Every row gives one point. To make a cloud, some directions were put in groups of two or more. Within a group, all points are equally far from the middle, so they leave a hole (a ring in 2 directions, a hollow ball in 3). The other directions are filled evenly. Then the cloud was stretched, turned, moved and blurred a little. How many holes are there, and how many directions does each take, smallest first?

Cloud (22 x 3):
[[ 1.46  2.77  0.24]
 [ 2.30 -0.16  1.80]
 [-1.82  0.04 -2.33]
 [ 0.43  3.15  0.74]
 [ 1.34 -2.09 -2.06]
 [ 0.10 -2.12 -2.28]
 [-1.65 -1.02 -1.18]
 [ 0.33 -2.10  0.75]
 [-1.32  2.58 -1.76]
 [ 0.70 -0.77 -3.19]
 [ 2.58 -0.02  1.36]
 [-0.77 -2.04 -1.33]
 [ 1.25  1.87  2.07]
 [-1.90 -0.12 -2.13]
 [-1.06  1.44 -2.89]
 [ 2.14  1.01  1.84]
 [ 2.32  1.71 -0.31]
 [ 2.25 -1.91  0.39]
 [-1.30  2.93 -0.06]
 [-1.57 -1.19 -0.86]
 [ 1.58 -0.06 -2.73]
 [ 0.28 -2.56 -1.01]]
Holes: 1 (3)

Cloud (28 x 4):
[[ 2.13  1.98 -0.50  0.57]
 [-0.15 -0.91 -1.05 -3.13]
 [ 1.73  1.87  1.31 -2.82]
 [-1.14 -0.74  0.72 -1.21]
 [ 0.84  0.23  2.01  3.09]
 [ 2.72 -0.90 -0.44 -0.02]
 [-2.01 -0.96  0.61  1.74]
 [-3.13  0.26  2.02  0.23]
 [ 0.34  0.60  3.50 -0.64]
 [-0.92  1.50  1.32 -2.22]
 [-3.79 -2.41  0.73  0.63]
 [-2.32  0.51  2.17 -0.31]
 [ 2.48 -0.97  0.91 -1.12]
 [-0.94  3.23  0.33 -0.14]
 [ 3.04 -0.11 -0.85  0.21]
 [-0.79 -1.08 -0.44 -0.69]
 [ 0.52 -0.65  0.44  1.28]
 [ 1.42 -3.06  1.89  2.09]
 [ 2.55  2.00  1.43  1.99]
 [ 1.56  1.28  2.26 -1.56]
 [ 0.64  1.42  2.64  1.22]
 [ 1.08 -1.87 -0.10 -0.77]
 [ 0.76  2.12 -0.36 -0.22]
 [-0.46  1.53  1.04 -3.39]
 [-3.11 -2.64  0.16  0.11]
 [-2.49  0.45  1.17  0.39]
 [ 0.63 -1.91  0.28  4.40]
 [-4.04  1.08  1.33  1.23]]
Holes: 0

Cloud (31 x 4):
[[ 2.37 -1.62  1.00  0.36]
 [ 1.14 -0.58  0.64 -3.12]
 [ 1.87 -1.02  2.46 -1.69]
 [ 0.79 -2.47  2.24  0.11]
 [-0.85  2.10 -3.41 -0.30]
 [-2.43 -1.36 -2.10 -2.11]
 [ 0.61  1.13 -1.68  1.53]
 [-1.11  2.84 -2.35 -1.15]
 [-1.15  1.05  1.91  1.91]
 [-0.17 -1.38 -1.84 -3.19]
 [-1.22 -2.48 -1.81 -1.11]
 [-1.78 -0.09  1.67 -1.48]
 [-0.40  1.45 -2.46  1.27]
 [ 1.93 -1.25  2.61 -1.36]
 [ 1.56  0.59 -0.92  1.37]
 [ 2.77 -0.91  2.02  0.12]
 [-1.99  2.51 -0.20 -0.90]
 [-1.12 -0.86  1.16 -2.50]
 [-0.85 -2.75 -1.07 -0.36]
 [-1.19 -0.65  2.75  0.40]
 [-3.08  0.49 -1.40 -1.86]
 [-2.30  2.49 -1.46 -1.11]
 [-0.95 -2.36 -2.08 -1.81]
 [-1.74 -2.30 -0.99  0.12]
 [-2.78  1.33 -0.57 -1.52]
 [-1.75 -0.37  0.84  2.03]
 [-1.17 -1.31  2.19  1.07]
 [ 0.65 -0.92  0.74 -3.16]
 [ 0.18 -2.25 -2.10 -1.62]
 [ 0.76 -2.48  2.16  0.14]
 [-0.98 -1.98 -2.14 -2.58]]
Holes: 2 (2, 2)

Cloud (56 x 6):
[[ 1.53  4.80 -1.52  0.18  2.05 -0.66]
 [ 2.30  1.44 -3.69 -0.79  1.97 -0.80]
 [ 2.06  2.53 -3.11 -0.84  3.32 -0.50]
 [-1.95  3.27 -1.56 -0.27  0.21  0.08]
 [ 3.72 -0.08 -1.08 -1.58  2.13 -0.84]
 [ 3.63  3.48 -0.42 -1.58  1.38 -0.07]
 [ 2.53  0.00 -3.38 -1.39  1.41 -0.27]
 [ 2.02  2.02 -2.21  2.01  1.92  0.26]
 [-1.34  1.44 -0.11 -0.45 -0.71 -1.31]
 [-0.26 -2.35 -0.25  0.42  0.80  1.89]
 [-1.94 -0.09  1.16 -0.39 -0.60  0.00]
 [ 0.58  0.91 -1.46 -2.21  3.68 -0.41]
 [ 1.36  1.22 -0.29 -2.68  0.24  1.19]
 [ 1.74  4.10 -2.32 -0.51  2.29 -1.20]
 [ 0.23  1.75 -3.09  0.82  3.14  0.17]
 [-0.29  0.47 -1.10 -2.69  2.66 -0.98]
 [ 1.29  2.58 -2.05  1.16  0.90  2.97]
 [-1.00  2.76 -1.52  0.36 -1.30  0.42]
 [ 1.29 -2.96 -1.00 -0.80  0.37 -1.00]
 [-2.48  3.23 -1.91  0.12  0.60  1.51]
 [ 1.26 -1.76 -1.71 -0.94  0.13 -2.54]
 [ 0.12  3.03 -0.08  0.38 -0.67 -0.61]
 [-0.25 -1.12 -1.07  2.17 -0.16 -0.93]
 [ 1.78  1.63 -0.15 -0.55  0.08  2.72]
 [-0.12 -0.42 -0.24  2.06  1.39 -1.28]
 [-2.30  0.37 -0.60 -2.07 -0.07 -0.44]
 [ 2.29  1.71 -2.38  1.53  1.03  1.53]
 [ 1.71  1.52 -3.38  0.70  0.04  0.70]
 [-1.05 -1.00 -0.84  0.91  3.12  0.22]
 [-2.54  1.37 -0.36  0.36 -1.15 -0.06]
 [ 0.21  2.41 -0.40  1.66  2.02 -1.32]
 [ 0.63  1.55 -0.94  1.35  3.77  0.41]
 [ 0.92  3.17 -1.87 -1.42  0.70 -1.70]
 [ 0.41  0.35 -0.86 -2.62 -0.13  1.63]
 [ 3.89  2.85 -1.69  0.35  2.80 -0.24]
 [-1.50 -0.21  0.29 -2.25  1.16 -0.66]
 [-0.35 -1.71 -0.73  1.32  0.24 -2.01]
 [ 0.28  4.47  0.19  1.20  1.40  1.40]
 [-0.90  1.14 -1.97 -1.30  1.56  3.27]
 [ 0.95  1.00 -2.93 -0.07  3.47  1.12]
 [ 1.96  2.23 -1.48  0.50 -0.13  2.55]
 [ 2.45 -0.54  0.40 -0.08  2.57 -0.31]
 [ 2.42 -0.49 -2.90 -1.90  1.93 -0.64]
 [-1.64 -0.20  0.19  0.04  2.39 -1.34]
 [ 1.41 -1.78  0.14 -1.46  2.01 -1.30]
 [-0.09  0.01 -1.56  0.71 -2.13  0.41]
 [ 1.17 -0.52  0.55  1.10  2.43 -0.40]
 [ 1.52  0.79  0.58 -2.28  0.09 -0.15]
 [ 0.37  2.93 -1.93 -2.49  2.60 -0.26]
 [ 0.01  0.79 -2.27  0.10  2.20  3.20]
 [-1.24  3.20  0.04  0.46  2.93  0.54]
 [ 1.26  1.89 -2.75  0.62  1.83  2.77]
 [-2.33 -0.27  0.68 -1.63  0.58  0.19]
 [ 1.16  4.33 -1.53 -1.03  3.67  0.63]
 [-2.35  2.00 -0.11  0.15  1.69 -0.70]
 [-2.88 -2.25 -0.87  0.21 -1.62  0.44]]
Holes: 2 (2, 4)
